Each row is a point. Each copy is the shape, with its points in the same order, turned, moved and blurred by noise. Say if it was mirrored as well.

Shape:
[[-19.0   7.9 -20.2]
 [ -0.9   3.4 -45.0]
 [-12.7  28.0   9.9]
 [ 33.2 -32.5  -1.8]
 [  6.9   7.5  27.4]
 [ -8.8  21.5  11.2]
 [-15.4   0.2 -14.2]]
Copy 1, 7 rows:
[[-39.2  -4.7  17.4]
 [-47.1 -30.7  39.7]
 [-17.6  22.5  18.1]
 [  5.8 -50.6   5.5]
 [  8.4   3.0   2.9]
 [-13.3  13.7  13.9]
 [-35.2  -9.1  11.2]]
Copy 1 is: mirrored
Copy 2, 7 rows:
[[-11.2 -16.4  13.6]
 [ -6.1 -42.6   3.8]
 [-30.8  12.9  -0.7]
 [ 39.0  -8.7 -32.6]
 [ -2.1  27.2 -19.2]
 [-20.8  13.8  -3.9]
 [ -5.2  -8.4  10.7]]
Copy 2 is: only turned
Copy 3, 7 rows:
[[ -7.6 -12.4  21.4]
 [ -4.6  13.3  42.0]
 [ 17.2 -32.0   0.5]
 [ -0.2  38.5 -20.6]
 [ 16.2 -13.0 -29.4]
 [ 14.8 -24.8  -2.4]
 [-10.1  -8.5  14.5]]
Copy 3 is: only turned
Copy 4:
[[ -8.8  33.7   0.2]
 [-27.9  29.7 -25.9]
 [-20.6  12.1  29.9]
 [ -3.8 -31.9 -30.1]
 [-13.6 -18.0  28.7]
 [-12.1   6.5  30.7]
 [ -4.5  21.8   1.7]]
Copy 4 is: mirrored

Shape, 10 rows:
[[-15.0  26.7   7.1 -31.4]
 [ 50.7  18.2 -64.2 -12.1]
 [  0.1 -18.0   4.2  17.1]
 [  5.6  -4.0  28.5  11.4]
 [-12.1 -21.5 -20.2  13.4]
 [ -5.6 -18.7  17.9  16.0]
 [-11.5 -20.5  13.8 -12.2]
 [-15.0   2.5  -1.9  15.6]
 [-16.2  -1.4   8.8 -29.2]
 [ 16.5  23.9  -1.4   5.0]]
Copy 1 (10 x 4):
[[-40.4  -8.8  14.2 -25.9]
 [ 20.2  47.7  59.7  10.6]
 [  1.2  -3.5 -21.4  16.9]
 [-18.2   6.4 -35.0  -1.2]
 [ 11.5 -16.4  -3.8  24.4]
 [-11.7 -11.6 -31.1  14.1]
 [-28.9 -17.4 -13.7  15.3]
 [  4.2 -18.0 -11.6  -3.0]
 [-40.2 -17.2   4.3  -2.7]
 [ -0.2  22.3  -3.0 -17.7]]
Copy 1 is: only turned
Copy 2:
[[  9.8  -9.4  38.7  -3.5]
 [ 27.3 -79.2 -20.1  29.6]
 [ -1.7   1.0 -26.0 -13.7]
 [  5.2  22.4 -12.4   1.2]
 [-10.1 -19.9 -23.1 -26.9]
 [ -2.4  15.9 -19.2 -16.0]
 [ 13.3   6.8  -2.6 -29.5]
 [-18.6  -5.5  -5.4  -9.6]
 [ 17.4  -3.6  20.4 -22.9]
 [  3.0 -14.2  -1.8  22.1]]
Copy 2 is: mirrored
Copy 3, 10 rows:
[[ 25.9   3.0 -13.2  25.2]
 [ 65.3 -61.9 -27.1 -22.9]
 [-12.6 -19.8   4.1 -27.1]
 [-19.5 -20.3  22.2   0.3]
 [ -1.9  -8.0 -16.6 -34.3]
 [-21.9 -14.3   7.0 -20.2]
 [-15.0  -9.8 -10.2   1.7]
 [  6.3  -0.9   8.3 -15.1]
 [ -2.0  -1.2 -19.4  16.3]
 [ 25.2 -25.9  14.5   0.0]]
Copy 3 is: mirrored
Copy 4:
[[-25.7   5.6 -33.8 -27.0]
 [ 27.5  61.3  24.6 -53.8]
 [  0.5 -10.3  15.6   7.8]
 [  7.0 -24.5  -4.5   0.2]
 [-19.6  16.3  24.9  15.3]
 [ -4.5 -22.9   3.3  14.7]
 [ -8.8   3.2 -15.3  20.9]
 [-23.1  -7.5  12.9  -7.9]
 [-15.3  10.7 -29.2   0.9]
 [  1.3  -2.1   2.5 -32.7]]
Copy 4 is: only turned

Shape (11 x 8):
[[ 26.9 -14.9 -26.5 -22.6   2.0  -8.0  -2.6  -0.8]
 [ 22.7 -14.2  12.7  -0.6 -15.8   6.4  -3.6  18.4]
 [-19.2 -17.3 -21.6   7.4  -5.0   3.7  16.7   4.1]
 [ 13.0 -20.2 -12.0  -5.3  40.2  -6.6 -28.7   4.1]
 [  2.3   1.4 -24.6  -4.7   5.5 -18.4  16.0 -27.9]
 [-10.4  -1.6 -11.3  20.0  39.6  15.3  37.5 -10.7]
 [ 25.9  19.4 -21.7  18.0 -11.5  -2.4 -23.0 -11.8]
 [ 20.3   7.2  -2.9  15.3  -7.0  -0.2  -6.9 -59.9]
 [-17.3  -3.5  39.9  -3.7  -1.6  -5.5   4.2  -2.1]
 [-17.4 -45.5  -0.8   8.8 -19.4  21.8  17.9  40.2]
 [ 31.2  18.5  -5.1  -7.5 -23.5  45.1 -60.1   2.0]]
Copy 1:
[[ -3.3 -13.3   6.1  13.9   9.3  11.5  14.8 -28.2]
 [ 13.1  19.0  14.7  -5.9  17.3  16.3   1.4   0.5]
 [ 27.9   8.2   3.9  -7.4  -9.1 -23.6  -1.5 -30.5]
 [-34.1   2.8 -12.4  -2.3  -9.3  10.6 -14.7 -30.4]
 [ 14.5 -21.0 -17.8  19.3  -1.9 -23.3   4.4 -14.8]
 [ 25.3  22.0 -21.4  29.0 -18.6 -25.4 -33.4 -27.9]
 [ -8.8 -19.8  20.5   7.0  18.2 -16.0 -17.6  10.0]
 [ -4.1 -11.5 -23.0  20.7  40.0 -39.4  -3.9  12.7]
 [ 16.2  33.2 -23.1 -11.3  -8.6  -5.0   9.7  17.5]
 [ 40.6  45.3  23.2 -28.9   0.4   1.3   3.9 -39.9]
 [-43.8  19.1  57.5   8.1  28.7 -11.7   5.3  18.7]]
Copy 1 is: mirrored
Copy 2, 11 rows:
[[-35.6 -22.4 -11.6 -23.6  17.4  23.0  -2.9  14.3]
 [ -9.3 -45.8 -12.8   6.5   9.6  -7.7  -3.8   4.1]
 [-19.5 -22.6  32.1   6.2  -8.1  10.6   6.9  19.9]
 [-59.3  -5.1 -14.1  -5.0  -4.4 -17.9 -13.8  24.3]
 [-21.5   9.6   2.7  -8.0   0.2  34.8  16.8  12.7]
 [-18.4   0.3   9.1  18.3  -9.1   1.7  24.7  60.2]
 [ -3.6 -17.8 -28.5 -23.4 -24.3  17.0  -9.4   2.6]
 [  0.7  13.8 -23.8 -33.6 -20.5  -0.6  31.9  -0.7]
 [ -5.0   0.2  -1.2  34.3   8.9 -18.9   6.4  -7.1]
 [-14.8 -62.1  42.9  26.1   4.7 -18.2   0.4  12.3]
 [ 16.8 -27.5 -32.1 -45.7  -1.6 -23.4 -55.3   7.6]]
Copy 2 is: mirrored
